Each row of a before or after table is a point. The points were changed in one or more steps. Then noise was added and the rows were shuffled. The steps act on columns, c1 being the first. Write out the steps. A step turns or swaps two columns, mirrors them in a line or flattens them onto one, adds a multiple of one to another, or multiplies or shifts one. Angles are multiples of 10 degrees, from the lower column toward the higher: turns from -170 to 170, lines from 10 to 170 but not 90. Use the fewest steps. Two steps may share a column if one is a turn and the other turns, adds or multiplies; they go together, in the order done. Otherwise the lowest column goes first.

Before, 10 rows:
[[-8.6 -0.1]
 [-0.8 -1.5]
 [ 1.9 -1.8]
 [ 1.9 -1.5]
 [-0.4  5.0]
 [ 2.9  1.6]
 [-1.6  3.9]
 [ 0.6 -0.8]
 [-1.0 -2.3]
 [ 1.7 -0.3]]
After (10 x 2):
[[ -3.2   4.9]
 [  3.4  -0.2]
 [  1.2  -0.7]
 [  3.9  -1.8]
 [ -0.9   6.6]
 [ -1.8  -3.0]
 [  3.8  -2.1]
 [  6.0   1.9]
 [-17.4  -0.1]
 [ -1.5  -2.1]]
Steps: multiply c1 by 2; multiply c2 by 1.3

Before, 9 rows:
[[ 0.0 -1.1 -7.5]
 [-7.6 -1.2  0.7]
 [ 3.7  3.0 -0.2]
 [ 2.1 -3.6  2.2]
 [ 3.5 -2.2 -0.4]
 [ 3.1  7.5  4.3]
 [ 0.9 -3.0 -3.7]
 [ 1.2 -4.9  4.5]
 [-6.1  0.8 -2.1]]
After (9 x 3):
[[  4.8   0.0  -0.8]
 [ -5.4  -0.3   6.9]
 [ -3.7   0.2  -2.4]
 [  8.6  -0.5  -0.6]
 [  2.9   0.1  -3.5]
 [ -8.2  -0.3   5.0]
 [  7.4  -0.4   1.4]
 [-10.1   0.2  -3.8]
 [  2.3   0.2  -3.3]]
Steps: turn c1 and c3 by -60 degrees; multiply c1 by 1.6; multiply c2 by 0

Before:
[[-1.8  5.7 -2.8  1.7 -7.3 -4.2]
 [ 1.8  0.2 -5.8 -3.2 -6.4  3.7]
 [ 7.2  7.1  1.4  3.7  0.8  7.7]
 [-4.9 -6.7  0.9 -1.3 -0.8 -1.4]
 [-1.4 -2.5  0.3  1.7 -1.8  9.3]
 [-3.9  2.3 -3.6  1.5 -8.7  8.6]
 [ 7.6 -1.7  2.5  1.4 -0.3 -2.7]
 [-1.3  7.5 -1.8 -3.6  0.4  6.4]
 [ 2.3 -3.6  2.3  7.7 -3.4 -3.6]
 [-2.3 -3.3  4.2  0.2  3.6 -1.2]
 [-4.3 -1.9 -0.9  1.3  1.9  9.5]
 [-6.6 -4.2 -3.3 -2.7  4.9  1.7]
 [ 2.5  3.4  0.7 -1.4 -4.9 -1.0]]
After (13 x 6):
[[-1.5  3.1  1.1  0.7 -1.8  3.4]
 [-5.0  2.7 -0.7  6.2 -2.0 -0.6]
 [-1.9  0.0  3.4 -2.5 -9.3  3.1]
 [ 5.8  2.0  4.5  0.4  4.5 -0.8]
 [-4.0  2.9 -1.6  2.3  4.4 -0.1]
 [-3.3  2.3 -3.7  0.4 -0.9  4.3]
 [ 4.6 -2.5  2.4  1.8 -8.0  1.5]
 [ 2.0 -2.8  5.5 -1.4 -1.6 -0.2]
 [-0.4 -7.2 -1.7 -3.6 -1.6  2.4]
 [ 1.2  8.2  4.6 -2.0 -0.3 -1.7]
 [-0.9 -2.5  3.4 -5.8 -7.2 -1.5]
 [-3.9  0.9 -7.9  5.4 -1.4  0.4]
 [ 5.2 -1.6  2.1 -7.9  4.3  2.8]]
Steps: turn c1 and c3 by 30 degrees; turn c3 and c5 by 50 degrees; turn c2 and c4 by -130 degrees; multiply c6 by 0.4

Before, 10 rows:
[[-2.0  1.9  2.3 -8.1  6.1  5.7  0.5 -1.2 -1.7]
 [-1.1  1.0 -1.8 -1.6  9.1  5.2  1.7  3.4 -6.4]
 [ 5.1  1.4  0.2  2.0 -1.4  3.2 -1.1 -3.2 -9.6]
 [ 5.0 -1.8 -4.0 -1.1  0.0  2.3 -4.4 -3.1  6.6]
 [-0.6 -7.1 -5.7 -3.4  1.3 -3.4  1.0 -3.7  6.9]
 [ 4.8 -5.4  6.0  7.2 -0.8  2.9 -3.3 -2.8 -7.8]
 [ 1.2  1.1 -0.8 -2.3  7.6  8.2  2.8 -4.7 -3.4]
 [-0.7 -1.7 -2.3  0.8  0.3 -1.1  3.7 -0.7  7.2]
 [ 6.0  3.0  1.1 -6.7  9.1  3.6  2.0 -1.9 -1.8]
 [ 0.5  0.2 -2.0 -0.2  3.6 -2.4 -3.1 -5.9  4.7]]
After:
[[-3.1  0.0 -2.2 -6.8  9.1 -1.6  2.1 -1.8  3.6]
 [-0.6  0.0  0.6 -1.6  9.3  0.1  1.8  3.3  8.3]
 [ 3.0 -0.2 -0.1 -8.0  6.0 -3.3  0.5 -1.3  4.9]
 [-1.4  0.0 -0.4 -2.3  7.5 -4.0  2.8 -4.8  7.9]
 [-3.9  0.0  1.5 -3.4  1.4 -2.0  1.2 -3.5 -7.5]
 [ 1.4  0.0 -2.9  7.2 -0.7  2.7 -3.1 -2.5  7.8]
 [-1.6 -0.2  0.1 -0.1  3.7 -1.2 -3.2 -6.1 -5.1]
 [-3.1  0.0 -1.5  1.9 -1.4  4.0 -1.1 -3.1  9.2]
 [-6.2  0.0 -0.5 -1.1 -0.1 -5.9 -4.3 -3.1 -3.7]
 [-1.3  0.0  1.0  0.8  0.1 -3.7  3.8 -0.7 -6.2]]
Steps: turn c1 and c3 by -130 degrees; multiply c3 by 0.4; multiply c2 by 0; turn c6 and c9 by 140 degrees

Before, 14 rows:
[[-4.6 -5.5 -3.5 -0.4  1.4 -4.9 -0.7 -5.8  1.4  1.8 -2.8]
 [-5.0 -4.0  0.7 -4.9 -1.0 -5.2  6.7 -3.0  3.5  2.2  3.7]
 [-0.1 -3.4  1.2 -4.9  1.7  3.8  6.0 -4.5 -2.5  0.3 -0.1]
 [ 2.5 -4.9  2.4  1.1  4.3 -6.0  4.0 -4.7  6.3 -0.6 -1.3]
 [-5.2 -3.2  0.5  2.8 -1.5 -2.0 -0.5 -3.1 -0.3 -2.0  2.6]
 [-4.9 -2.6  9.1 -4.8  2.4  6.2  1.4 -4.6 -1.1 -2.9 -1.2]
 [-4.1  5.6 -1.5 -2.0 -1.7 -0.6  7.4  0.7  1.0 -4.7 -2.6]
 [-5.4  2.2 -1.4  3.1  6.2 -3.8 -0.5 -1.2 10.2 -3.9 17.3]
 [ 1.4 -4.4 -1.3  2.1  0.8 -4.5  3.2  3.0 -2.6 -3.2  3.2]
 [-0.7 10.6  0.4 -1.3  4.1 -3.3  0.9 -4.6 -2.6  8.0 -2.0]
 [-3.1 -2.6  3.8  2.8  2.1 -3.7 10.7 -5.0 -0.1 -1.4 -1.5]
 [-2.4 -2.7 -2.9  2.5  7.9  2.7 -0.5  0.7  3.7 -2.2 -2.1]
 [-4.8 -2.5 -2.4 -2.4  3.5 -3.5  0.9 -5.3  0.4 -4.8 -0.2]
 [ 6.5 -3.6 -2.6  3.5 -0.7 -2.5  1.0 -4.6 -0.8  3.4  2.4]]
After, 14 rows:
[[  5.1  -1.8   2.9   0.7  -1.5   2.8  -0.7  -2.8   1.9  -2.0   2.8]
 [ -0.4  -3.1  -1.6   0.3   4.1 -10.2   0.5  -4.4   3.0   8.0  -2.3]
 [ -2.3  -4.6   2.1  -1.5   0.9   4.2   3.4   2.7   1.8  -3.5   2.9]
 [  4.1  -0.6  -2.0  -1.7  -1.6  -5.8   7.4   1.0   1.0  -4.1  -2.3]
 [  9.1  -4.0   3.2  -1.6   5.8  -2.4  -0.6  -1.5  -7.8  -3.8  17.2]
 [  5.1  -4.5  -0.2  -3.4   1.3   5.5  -0.4  -5.5   0.4   1.8  -2.8]
 [ -0.6  -5.6   0.9   2.3   4.6   5.1   4.3  -4.9  -6.9  -1.1  -0.7]
 [  4.4  -4.0  -2.2  -2.1   3.7   2.5   1.1  -4.7   1.2  -5.0  -0.3]
 [  3.7   6.3  -4.6   9.2   2.0   2.5   1.5  -4.8   3.1  -3.1  -1.3]
 [  3.6  -3.8   2.6   4.1   1.8   2.7  10.9  -4.9   1.4  -0.9  -1.7]
 [ -6.6  -2.6   3.6  -2.5  -0.2   3.6   1.4  -4.3  -1.5   3.7   2.6]
 [  5.9  -4.9  -5.0   0.6  -0.9   3.6   6.3  -2.8  -1.7   2.4   4.4]
 [  3.2   2.4   2.5  -2.9   8.0   1.8  -0.6   0.2  -2.5  -1.1  -1.8]
 [ -1.3   3.3  -4.9   1.6   1.9   3.5   5.8  -4.4   1.8   0.8   0.3]]
Steps: turn c1 and c9 by -160 degrees; turn c2 and c6 by -90 degrees; swap c3 and c4

Before, 14 rows:
[[  6.0  -1.2  -5.2  -4.3  -3.2  -1.9   2.3   5.3   3.6  -2.8   1.4  -0.8
    0.4  -0.6]
 [ -2.5   1.4  -0.5   2.4  -7.3  -1.2   6.8   7.1   4.2  -5.1   6.7  -0.1
   -3.5   1.8]
 [  4.8  -3.5  -6.2   2.1  -0.6   2.1   2.2   5.3  -0.3   1.3   5.2   4.4
    2.2   3.1]
 [  2.4  -1.4  -0.9   1.0  -0.5   2.2   3.9   7.8   2.9  -3.5   3.7  -1.1
   -8.6   0.4]
 [  3.1   8.1   2.5   6.3  -8.9  -3.3  -1.0  -1.8  -5.5   6.3  -1.9   1.5
   -1.5  -6.5]
 [ -4.6   2.9   3.3   3.7  -6.5  -1.0   8.9   1.9  -4.7  -0.7  -2.5  -5.3
   -3.9  -1.8]
 [ -4.9   0.8   2.8   1.6  -7.8  -2.6   4.0   1.7  -5.9  -6.2   0.7   2.3
   -6.8  -2.3]
 [  3.5   3.0   2.6   8.4  -4.7  -7.5  -2.2  -4.5  -0.9   3.5  -5.7   2.6
    0.2  -1.0]
 [  5.6  -4.0  -3.6   1.7  -2.5   0.4  -1.5  -1.8   1.7   0.7   8.2  -1.4
    0.6   0.5]
 [ -0.1   4.4   1.1   6.2  -1.4  -4.0  -1.9  -4.3   0.0   5.4  -3.4   3.1
    3.0  -9.6]
 [  3.9  -2.8  -2.4  -1.2  -4.4   6.5  -1.1   1.9   5.2   0.2   2.6   2.5
    1.0   3.0]
 [ -6.3  -1.0  -1.6   7.2 -11.6  -1.9   3.8   5.1  -3.2  -3.4  -1.7  -2.8
   -7.6  -3.6]
 [  0.3  -0.5  -7.1  -1.7  -2.3  -0.5  -0.6   0.6   2.9   3.5   4.7   2.1
   -3.4   4.2]
 [  0.4   1.0   4.6   2.7  -3.9  -5.0  -4.0   2.5  -1.9   6.2  -0.9   0.0
    2.0  -3.3]]
After:
[[ 3.0 -2.4  2.0  2.2  1.7  0.5  4.5  5.0 -4.3  9.3 -1.8  2.0  8.9  1.5]
 [-1.3  2.4 -6.5  2.7  0.8 -3.8  2.3  5.3  3.0 -0.4 -2.7  5.6 -5.3 -5.0]
 [ 6.1 -1.3 -0.7  6.9  6.8  0.0  4.0  6.0 -0.2 10.2 -0.3 -2.4  8.1  4.5]
 [-3.3 -2.5 -7.0 -3.7  0.4 -0.8  2.5  2.2  6.6  4.1 -1.6 -0.9 -2.9  0.0]
 [ 2.5 -0.4  3.4  3.9  4.5  1.9  8.6  3.8 -3.5  4.5  1.0 -5.4  5.4  2.8]
 [-5.2 -8.2  0.5  8.3  6.5  3.1 -1.8 -3.8 -3.0  0.8  4.0  2.6 -0.4  3.3]
 [-1.7  2.0 -4.2  1.2 -1.4 -2.0  3.6  5.8  7.0  3.2 -2.4 -1.1  6.6 -2.1]
 [-3.2 -4.8  4.6  2.1  7.4  0.3 -3.8  2.9 -0.7 -2.1 -1.0  0.1 -0.6  3.4]
 [ 3.1 -0.5 -8.5 -2.2  3.2 -0.5 -0.1 -1.0  2.7 -1.6 -1.6  2.0  0.8 -6.2]
 [-2.0  7.6 -4.2 -1.8  3.1 -2.8 -1.1 -2.2  6.2  3.4 -2.0  2.8 -2.5 -2.9]
 [-3.8 -3.0  0.5  6.3 11.7  8.6 -1.2  1.1 -5.8  0.8 -0.8  1.9  2.1  6.6]
 [-0.5 -4.4  2.3  7.0  5.0  4.8 -2.2 -3.8 -2.1 -3.2 -1.5  3.2 -3.1 10.7]
 [ 2.2 -1.2 -0.5  3.5  2.0  1.6  6.8  3.8  7.3  8.5 -4.9 -0.1  3.8 -3.8]
 [-3.2  0.1 -6.2  0.9  2.1 -3.7 -1.2 -1.9  1.2  0.5 -6.5 -0.7 -3.2 -4.8]]
Steps: turn c1 and c3 by 150 degrees; turn c3 and c13 by -160 degrees; swap c2 and c6; turn c5 and c10 by -140 degrees; turn c8 and c9 by 30 degrees; turn c11 and c14 by -150 degrees

Before, 10 rows:
[[ 1.6  2.6 -3.4  3.4  6.8 -3.3  1.2 -2.5 -5.6 -1.3  1.0  3.0 -0.6  0.1
   1.5  0.4  3.2  5.1]
 [ 4.9  1.6 -0.5 -1.1  6.2  3.7 -0.5  4.0  5.2  2.1 -1.0 -1.6  3.5 13.5
   3.3 -0.7  0.3  1.9]
 [-1.0 -0.9 -4.4  0.7 -0.2  5.1 -2.2 -2.9  5.6 -8.8  0.2  3.9  0.9 -3.8
  -2.6 -2.9  1.6  0.6]
 [ 3.7 -7.1 -2.6  6.6  8.1 -7.0 -0.8  1.5  5.6  1.0 -2.2  2.3  3.1  4.7
  13.3 -4.5 -4.3  5.0]
 [ 4.3  0.7  1.3  2.1  8.0 -3.9  1.3 -3.6  5.0  1.8 -2.7 -5.5 -1.5 -2.9
  -3.1 -3.1  1.0 -3.0]
 [ 4.9  3.0 -0.8 -1.1  7.6  3.0  2.2 -1.6  4.3  1.5  7.6  0.8  0.0 -4.4
   3.4 -4.2  0.1 -8.1]
 [-8.5  2.2 -3.9  1.2  7.7  3.4  1.7 -4.6  3.2 -8.3  3.2 -4.6 -1.4 -4.6
   0.3  0.3  3.0  3.2]
 [ 2.4 -0.5 -2.3  3.0  8.4  4.2 16.5 -5.4 -1.1  1.9  0.7 -0.2  0.1  0.9
   1.2 -5.1 -5.1  3.4]
 [ 2.7  2.0 -0.9  0.1  2.9 -0.9 -1.7 -0.6  6.3  2.8 -0.3  4.9 -0.5 -0.7
  -2.1  0.7 -1.1  2.7]
 [ 2.8 -2.0  4.9  1.5 -2.8  0.5 -0.9 -4.4  2.0 -6.0 -0.3  3.2  1.9 -3.2
  -2.3 -0.8 -4.5  3.0]]
After (10 x 18):
[[  3.0   2.5  -5.1   4.0  -0.6  -0.6   1.3   1.1  -5.7  -1.6   1.0  -4.4
    3.3   6.9   1.4   0.3  -1.7   4.5]
 [  2.1   1.9  -1.1  -0.8 -13.7  -0.7  -0.3   8.8   5.1   2.0  -1.3   5.3
   -0.9   6.2   3.7  -1.1  -1.4   3.3]
 [ -0.2   0.6   1.5   1.8   3.1   6.4   1.8  -0.1   4.7   2.2  -3.0   1.1
    0.9   7.8  -3.0  -3.1  -0.1  -0.1]
 [  1.8   2.7  -1.9   0.2   0.2  -3.6  -2.0   3.6   6.1   2.7  -0.4  -3.9
   -0.2   3.1  -2.1   1.2   0.9   3.0]
 [  1.8  -0.1  -4.1   3.2  -1.1  -1.2  16.8  -1.3  -1.6   2.4   0.4   3.5
   -4.4   8.7   1.5  -5.1   2.8   3.2]
 [ -1.9   2.9  -0.7  -1.2   4.5  -2.1   2.0   2.4   3.9   2.0   7.3  -3.0
   -0.1   7.6   3.9  -4.0  -0.2  -3.4]
 [  2.5  -2.4   7.6   1.5   2.9  -3.0  -0.9  -0.6   1.8  -6.2   0.3  -0.9
   -3.7  -2.9  -1.8  -1.0   2.3   2.5]
 [  3.4  -7.0  -4.2   6.3  -4.5   1.0  -0.9   5.6   5.7   0.7  -2.5  -5.8
   -4.7   8.1  12.9  -4.0   2.0   5.1]
 [ -0.7   2.8  -6.5   1.1   4.9   1.9   1.3  -0.9   3.0  -8.3   3.1   2.8
    2.8   8.0   0.7   0.9  -1.3  -1.2]
 [  0.3  -0.9  -6.8   0.1   4.1  -5.8  -2.2   1.0   6.1  -8.4   0.5   2.7
    0.9   0.1  -2.0  -2.6  -1.4  -0.4]]
Steps: flatten c1 and c18 onto the line at 60 degrees; multiply c3 by 1.6; turn c5 and c14 by 90 degrees; turn c6 and c12 by 120 degrees; add -0.7 times c11 to c12; shift c8 by 4.0; multiply c13 by 0.4; turn c13 and c17 by -130 degrees
